Each point is reached from the start by the listed moves, each made once or not at all, plus a little noise. Say if it took an odd or an even number of moves. Then give how often each move was made.

Moves:
(1): [25 76  8]
(2): [ 36 -35  44]
Start: [ 24  45 -35]
Points:
[64 11  8] -> odd (0, 1)
[ 25  46 -41] -> even (0, 0)

Moves:
(1): [-32  -3 -48  24]
(2): [ 29 -22   8  58]
(3): [ -5 -56 -14  -8]
(4): [-46   0  52   5]
Start: [-3  8 15  6]
Points:
[-11 -73 -38  78] -> odd (1, 1, 1, 0)
[-54 -13  26  95] -> odd (1, 1, 0, 1)

Moves:
(1): [-29 -11  -7 -13 -26  23   6  30   7]
(2): [ -5   3 -11   0  12  10  22   0  -1]
(3): [  3  18  -8 -23  -4  14   7  -3 -12]
(4): [-16 -19   7  -2  12  15  -9  -4 -19]
(5): [-26 -12  38   4   9  -1  -3   2  -5]
(6): [ -6   2  12 -14  11  -1   7 -13  34]
(7): [11  8 19 -5  4 -4 13 17 -1]
(8): [ -9   1  -2  29 -20  30  10  -7   9]
(9): [  6  14 -27  14  25  -1   7  15   6]
Start: [ -3   7   9   9   4   3   3  11 -10]
Points:
[-61  -4  68  11 -19  50  38  40  35] -> odd (1, 0, 0, 0, 1, 1, 1, 1, 0)
[-83 -12  25   5 -11  95  35  29 -29] -> even (1, 1, 1, 1, 1, 0, 0, 1, 0)
[-20  41  33 -13  62  21  56  28  12] -> even (0, 1, 1, 0, 1, 1, 1, 0, 1)
[-42   1  56  35  44  42  28  20  16] -> even (0, 0, 0, 1, 1, 1, 1, 1, 1)

Moves:
(1): [ 27 -30   1  15  -2 -25   5   8 -24   8  15  27  -2]
(2): [ -6  -9   0   0  28 -15 -17  18 -34 -17   1 -24  22]
(3): [  8  12  10   2   2 -17   8 -14  18   1  -2 -25 -34]
(4): [-36  -3  15  25  -6  25 -12   0   9   4 -12  13 -34]
(5): [ 12  17  22   6  24  22  -5   7 -25  32   4   7  -6]
(6): [  6 -29  15   7 -16  -2  17   3   9   1   2 -14   0]
(7): [ -6  -9   0   2  12  19  11 -20  10 -17  35  15  18]
(8): [ 33 -14 -15 -31 -12   2   8  44 -13  -4  35  18 -16]
(9): [ 42 -32  -2  35  32 -12  12   5  46  16   1   4  -5]
(10): [ 20  23 -29   2 -30  23 -14 -21   1   1  29 -12  -2]
(11): [ -7  -4  15  10 -22   2 -50   1  -3  25   5  -7  29]
(12): [ 36  -3   0 -18  16   2 -25 -28   6  15   3  19  25]
Start: [ 13   8  18 -16  23   5  18   9   4  14  -8  21  -3]
Points:
[ 93 -10  11 -10  11  15 -56  66 -95  55  81  28  21] -> even (1, 1, 0, 0, 1, 0, 0, 1, 0, 1, 1, 0)
[ 71 -43  51  52  63  68 -65 -27  22  75  62  26  45] -> odd (0, 1, 0, 1, 1, 1, 1, 0, 1, 1, 1, 1)
[ 36  14  29  31  11  51 -10   2 -36  63  30  57 -47] -> even (1, 0, 0, 1, 1, 0, 0, 0, 0, 1, 0, 0)
[ 41 -52  31 -29 -14  27   2  33   8  22  68  34  26] -> even (0, 0, 0, 0, 0, 1, 1, 1, 0, 0, 1, 0)
[ 42 -67  68  18   5  44  -7  52 -38  64  73  81 -14] -> odd (1, 0, 0, 1, 1, 1, 1, 1, 0, 0, 1, 0)

Moves:
(1): [ 8  3 -7  6 11  4 12 -7 -5  7  0 -5  3 13 -8 -1 -8  1  1 -3]
(2): [  4   9 -18  11 -10   0  10  22   4  -2   1   4   2  -4 -10  13  -2  15
   0 -15]
(3): [ -6   7   2   2   2   5  -6   5  -6   2  -5  -3   7  -9 -10   0  14  -3
  -5   2]
(4): [-16  -4  -7   2   0   7  -7   3   9  -7  -6   5  -6   1   0   8  14  -2
  -6  -4]
(5): [  4  -9  -1 -18   5  -1  -4   6   3  11  19   6 -12  -5  -7   9   6 -19
   8  -9]
(6): [  6   5   0  -8   3  -7  -2 -11   2   1   2   8  -7  -2   3   2  -1   7
   0   1]
(7): [ -9   8  15  -7  16  -4   5   8 -12  -5 -16  13   7  -2   4  -2  -4   5
   4 -26]
(8): [ 14 -12  -9   5  -6   5  -1 -14   0  10  16  -8   7 -10  10  -7   0  -2
  -1  -1]
(9): [ -5   7   8  -3  -9  -4   5   5  -2  -9  -8   3   7   0  -1  14   9  -7
  -1 -10]
(10): [ 11  -2  -9   9  25  10  25   3   4  17   9 -14  -5  17  -2  -1  15  14
  11   9]
(11): [ -3   1  -2   0   5  25   7  -2  -2   2  11  -6   0 -14   7  -2   0  -3
  -5   0]
(12): [20  0 -8 13  3  0 21 -1  9 -3  1  1  3 -1 -1 -7 -3 11 10  4]
(13): [ 4  1  0  0 15  3  5  8 -3 25 -2  3 13  4 -9  2  0 -1 -1 11]
(14): [  2   9  -3  -9   3  10   2   0   6 -14   2   6   0  12   4  -5   4   8
  -1  -8]
(15): [ 1 -2  3  7  3 13  5 -5 -9  0  3  9 -4  2  2 -6 11  1 -7 -3]
(16): [  3  -9  -2  10   2   2  -4  -1   3 -20   7   5   1   7   1  15   2  11
  -3  10]
(17): [-1 -2  2  4 -1 -3 18 -3  9 -2  9 -4  1 -5 -9 -1  3  6 -8  1]
(18): [  7 -10  -7  -8   6  -3   3   9  -8  -6  -2  -5  -2   1  -3  -1   5   4
  -5   6]
Start: [  3  10  14  -9  -7 -13  -1   6   6   1  -1 -14 -15  11  -8  -2  16  15
  -3   8]
Points:
[ 44  11 -11  32  45  33  95  21   6  43  30 -15  10  -2 -15 -13  36  61
   0 -11] -> odd (0, 1, 0, 0, 0, 0, 1, 1, 0, 1, 1, 1, 1, 0, 1, 0, 1, 0)
[ -6  38  18 -19  32  26  20   8 -14  -9  -9  -9   2   9 -10 -13  20  23
  -8 -27] -> odd (1, 0, 1, 0, 0, 0, 1, 0, 0, 0, 1, 0, 0, 1, 0, 0, 0, 0)
[ 32   1 -21  17  26  56  51 -12  23   6  33 -22 -21  18  12 -24  57  42
   0   4] -> odd (0, 0, 0, 1, 0, 0, 0, 1, 0, 1, 1, 1, 0, 1, 1, 0, 0, 0)

Moves:
(1): [  2   3   5   3   7  15   1  13   3  -3   4   2 -14  10  -2   2   8  -2
   0   4   6  -1  12  -6  -1  -8]
(2): [  2  -9 -15 -15 -10  23   5  17   2  -8  -1  -9   5  12  -2   0   1  -1
 -15 -11   3   8   4 -21  -7  -5]
(3): [ -1  -2  10  -5   7  -1   2  -1 -17   0  -2 -17  -2  -6   6 -15   5 -10
   6   1  -2   0  10  -5   6  -6]
(4): [  2 -10   0  15  14   0  -6  -5   1 -11   0 -10   3   8  -9  -1  -8   2
 -10  -7  13  -5  -7 -11  -9   1]
(5): [  0  -2   8   4  23   0  -3 -11   0  -3   1   8  10   6  -6  -3  -7  -2
   7  18 -15   1  -6  19  11   6]
(6): [ -8   6  -3 -29   3  -3   5 -10   1  15  12  -5   9   2 -16  24   4  -2
  16  -7  -5  13  12  16   5   3]
(7): [  9  -2   8  19  -4  -9 -17  -1  -4 -16 -15   7   0  10   6  -8  -3 -21
   0   1   7   5 -10  -1  -4 -15]
(8): [-12   1  -8  -3  -1  -9   3   6 -19 -20  -4  -1   9  -3  13  -5  -3   6
  15  -7   7   5  -1   5   0  10]
(9): [ -5  -3  -5   8  16   4 -26   9   0   9  -6  12   1  -4  -5   0  24  -4
   7  -3 -19  -7 -15 -21 -12  -2]
(10): [  5   7   8   4 -12   4  -7   5  -7  11  -4   0  -6  -1  13  -2  -9  10
   1  -4  -1  -4   5   2  -2   9]
(11): [-12  -4  21 -11  10 -16  -6 -10   8 -14 -13   2  -9  10  -9  -5   2  14
   8  19 -24   8   2  17   9  18]
(12): [  4  -5 -13  -2  -4  -3 -13 -11   8  -7  -5  12 -24  -6  -2  -1   6   3
  25  -3  11  12  -7   9  18  -5]
(13): [  0   1  -5   4  12 -18  -6  -9  -3 -14   2  15 -11   1  11  -2 -10   1
  -2  -7  -6   5  -1  26  19  10]
(14): [ 18   2   3 -11  -3 -16  -6 -10  16  -6   1   5  -4   0   4   0 -24  19
  11  -5  -9  -1 -14  -9   0   1]
(15): [ 15 -13   4   3   1  -5   3  -1  -1 -11 -15  10  -4 -12   2   9  -3 -13
  -1   0   6  12   3  -5  -8   0]
(16): [  0  10  12  21 -10 -14 -13 -13   1  -3 -15 -11  14   1  19   9 -12  -2
   1  -9   8   3  -4 -11  19  -7]
(17): [ -9   7   3 -10  -8   3 -13   3   9  -6   7  -3   6 -16  -7  -2   2  10
  -1   4 -15  -9  19   2 -17  -4]
(18): [ -2  -4 -21   5   5  -9   1   2  12   2 -16 -14  -8   1  23 -22   2  15
   2 -12   8   3   2  15 -12 -16]
(19): [ 12  10  -1  14   4 -14  -5   9  -5   3  -8  17  -7 -11   1 -16  -7 -10
  -2   3  -2  29  -5  -6  -2   7]
(20): [ 10  12  -7   5 -16  -3 -10  -2   1 -11  -6  -9   2   3 -21  15   4   4
   3 -10  -6 -25  12 -15  -8  17]
(21): [ -6 -13  -7  18  10 -21   4  16 -11  -3   2   0  -3 -11  -3  -2 -13  -3
   3   1   2  -1   7   7   5   0]
(22): [  6   8  12   9  -1 -11  13   4   5   1   6  -1  -4  -6 -26   2  -1  26
   2 -10 -12 -10  15  26   2 -10]
(23): [ -4  19   4  29  -3  -4   2 -15   3   6   9   6 -13   0  13   5  -4   8
  14   8 -30  14 -19  25   2   1]
(24): [ -9  11 -11  -2 -13  11   2  16  -5  -4 -15   7 -15  -1   3  -2  -5   1
  -1 -11   9  -4   2  -4 -10 -13]
Start: [-25  13   3   4   7   5   6  -8  -1   5  -4 -15  29 -15  -4   4   1  18
   1   4   6  -3 -11 -14  -5  20]
Points:
[-20  15  23   4  -9 -27 -22 -20  12 -71 -35   2  19 -14  17  -3 -31  39
  31  13 -48  37 -28   0 -28  26] -> even (0, 1, 0, 0, 0, 0, 1, 1, 0, 0, 1, 0, 0, 1, 1, 0, 1, 0, 0, 0, 0, 0, 1, 0)
[ -7  27  -7  40  47 -51 -41 -16  18 -33 -70  41 -80 -34  40 -44  -5  38
  70  -3 -46  65 -43  22   4   9] -> even (1, 0, 1, 0, 0, 0, 0, 0, 1, 0, 1, 1, 1, 1, 1, 0, 0, 1, 1, 0, 0, 0, 1, 1)
[  9  11  19  44  31 -55 -69  -4 -32 -59 -49  19  15 -47  29 -36 -33   7
  26 -18 -15  27 -28 -39 -36  27] -> odd (0, 0, 1, 1, 0, 0, 1, 1, 1, 1, 0, 0, 1, 1, 1, 0, 1, 0, 1, 0, 0, 0, 0, 0)
[-34  29  39  73  46 -37 -38 -23   2 -13 -44  16 -24 -21 -34  39 -17  53
  74   1 -43  28 -13  48  26  14] -> even (1, 0, 0, 1, 1, 1, 0, 0, 1, 1, 1, 1, 0, 0, 1, 1, 0, 0, 0, 0, 1, 1, 1, 1)
[-36  54 -12  76  -6 -65 -32  21   5 -65 -59   9 -50 -37 -13 -34 -10  69
  70 -10 -32  21  17  60 -24   2] -> odd (1, 0, 0, 0, 0, 0, 1, 1, 0, 0, 1, 1, 0, 0, 0, 0, 1, 1, 1, 1, 1, 1, 1, 1)
[  1  14  -6 -13   2 -49 -47  -6  17 -67 -58  28  -5 -31 -56  13 -43  15
  55   4 -30  43   4  -3 -12  30] -> odd (0, 1, 0, 0, 1, 1, 1, 0, 0, 0, 1, 1, 0, 1, 1, 0, 1, 0, 1, 1, 1, 0, 0, 1)
[-28  17  62  34  38 -41 -26 -22 -32 -24 -56 -13  38 -32   1  -6  -1  44
  47  10 -45   3  -4  12  19  38] -> odd (0, 0, 1, 0, 1, 0, 0, 1, 1, 1, 1, 0, 0, 0, 1, 1, 0, 0, 0, 0, 0, 1, 0, 0)
[  4  44  18  15   3 -95 -38 -15 -16 -42 -52  18 -44 -32 -36  -8 -49  49
  70 -26 -31  23  15  50  33  36] -> odd (0, 0, 1, 0, 0, 1, 1, 0, 0, 1, 1, 1, 1, 1, 0, 0, 0, 0, 1, 1, 1, 1, 0, 1)
[-20  29   2   7 -10 -44 -25 -20  11  -3 -84   1 -20 -36  28  -1 -21  34
  50 -21  14  66  -3  20  12  17] -> odd (0, 0, 0, 0, 0, 1, 0, 0, 0, 1, 1, 1, 0, 0, 1, 1, 0, 1, 1, 0, 0, 0, 0, 1)
[-41  57  34  31 -15 -21 -33   6 -23 -35 -47  -9  -4 -52 -23   7  12  70
  56 -10 -78 -26  22  12 -43  39] -> odd (0, 0, 1, 0, 0, 0, 0, 1, 1, 1, 1, 0, 0, 0, 1, 0, 1, 0, 0, 1, 0, 1, 1, 1)

Moves:
(1): [-15   9  12   8   6   0  -6   2  -9   3 -22   5   1  -1   0  -3  10   7
   4  -2  -6  -2  -6  -1   7  -5]
(2): [-16   1   9  -4   5 -12  -8  -5  -5  13  10   6   5  13   1 -19   2  24
  19  -5  -3  -1   8   4  -1   3]
(3): [  2  -1   7  -8  -3 -12  -3  -2  -6 -15  -8   1 -14  10  -7  -3  -3  14
  -2  -5   4  -8   1   6   4   9]
(4): [ 15   4   6   3 -22   4  -5 -13  -3   4  -4 -15 -32  -5  13 -10  20  13
 -21   4  14  10  -5  10 -10  -7]
(5): [ 11  21  -4  -2   0 -15  19 -18   5  -5 -10   2 -12  -2 -10  -6   4   6
  -5   6   7 -15 -11   5  12  -4]
(6): [  3   2  -2   4   8  16  -7   5   7   8   6 -11  10   4   6   5   0  12
  -6   0   4   3   1  14  -4  -5]
(7): [  6   4  -4  -9  -2  -2   8  -3  10  13   2   2   6  -1  -1  -1   0  -2
   1   6   1   1   9  -2 -14  11]
(8): [  6  -6   3   2  -5   2   6   0  -1  14   8 -15   0   5   3   6   8   4
   4  -1  -3   5   6  -8  20  11]
(9): [ -8  -8   5   1  21  -2  -8  -8  -5  11   0  -5  19  -4   2   1  -6  15
 -17 -16  12 -13   7 -10  -7  12]
(10): [  8   6  14  13  -5   0   8   6  -9  -2  -9   5  -6  -8   0 -18  -5   9
  -1  -3  -1  -3  -3   3   7  -5]
(11): [  9   1  -5  -7  -2 -15   7  -8 -16  -6 -12  -4  -6  -8   5  -5   0 -12
  13  -2   0  -4 -15  -1   5   9]
(12): [ 12   2  -3 -16  12  21 -12  11   3   7  18  14  18  -3  -3   2  -1   0
 -11  -3   7   9 -10   7  -6 -15]
(13): [ 16 -27  14 -18 -19  -4  -6  -6   4  -2   7  -4   2  10   1 -17  11  -8
   2   3  -9   6  26  -6  -6  -3]
(14): [  3  -5  -6  15 -16 -35   3   3 -14   5   5 -16  16 -19 -10   6   2  11
 -10   9   2  14  -5  -2  -8   3]
(15): [ -2 -11   1  -9   6  11  -1  18   5  -4  14 -10   9 -10  12   3  18  -8
   1   1 -19  -3 -12 -12  -2 -16]
(16): [  3   4  -5   1  -8  -1   9  -5  -7  12  12 -17 -10   6 -14 -10  -8   8
  -6  24   0   4 -17  10  -5 -11]
(17): [ -2   0  -5   8   6  -5  10   8  -1   7   1 -19 -16   1   3   7 -11 -19
  -1   1 -10  14 -17  24   3   0]
(18): [ -9 -11  13   5  17  -5 -11  18  -5  -9  -4 -12 -10   2  19  11  -9  11
  14   5  -2   5 -10  -6  28 -13]
(19): [ 14   9   8  17   8  12   5  -6 -13  -5 -11  -8 -22 -12  -5   1 -10  -1
  -3   0  13   0   6   7   1 -12]
(20): [  3 -10  -6   1   1 -11  -1  -1  -2  -9   1   3  -6   5  -2   8  -5   7
  -1  -4 -15   4  -8  -5   7   7]
(21): [ -2  -7 -13  -4 -12 -14   8  -4  -1  21   1 -18   1   3  -6   1   6  -2
  -8  -9  -5 -14  -1 -19   0   0]
(22): [ 15  16   9  11   1  -6 -12 -13  -4 -12  19   0 -16   8   3  -7  -2  -5
   7   0   0  -5 -28   7  -2  -5]
(23): [ 13 -10  -7  -5  -1  -6  -5   4   4  10   4 -10  -1  -5  -6 -15   8   1
  -4  15  -5   3  -3  12   0   8]
(24): [ 10  10   3   1 -14   5  12 -18 -10  12  -2  18 -16  -3  -7   3   1   0
  -7 -12 -10 -29  11   8   7  -5]
Start: [-17 -18  11  29 -21 -11  -3   9  17   2  -6  21  26  -4 -13  10  16  11
  -9   8  13  -5 -12   1   4  -9]
Points:
[ 48 -39  38   7 -30   1  -5 -27   0  87  26 -15 -13  -9 -12 -32  38  39
 -48   2  18  -1  26  47  -8  -4] -> odd (0, 1, 0, 1, 0, 0, 1, 1, 1, 0, 0, 1, 1, 0, 0, 0, 1, 0, 1, 0, 0, 0, 1, 1)
[-13   3   8  15 -24 -87  34 -46 -34  65 -33 -20 -23   4 -52 -39  18  53
 -24   4  -4 -69 -56  38  28   7] -> odd (1, 1, 1, 0, 1, 0, 0, 0, 1, 0, 1, 0, 0, 0, 0, 1, 1, 0, 0, 0, 1, 0, 1, 1)
[ 44 -42  38  54 -11 -95   9   0 -38 -15  -7 -76 -26 -25  -1  -3   7  40
 -27  -4  -7 -22 -83   6  41 -33] -> odd (0, 0, 1, 0, 1, 1, 0, 0, 1, 1, 1, 0, 1, 1, 1, 0, 1, 1, 1, 1, 1, 1, 0, 0)
[ 70  22  16  69 -46 -64  23 -71 -41  58 -12 -49 -44 -37 -36 -17  38  75
 -61  38  26 -28 -72  45  12  -3] -> odd (1, 0, 0, 1, 1, 1, 1, 1, 1, 0, 1, 0, 0, 1, 0, 1, 0, 0, 1, 1, 0, 1, 1, 1)
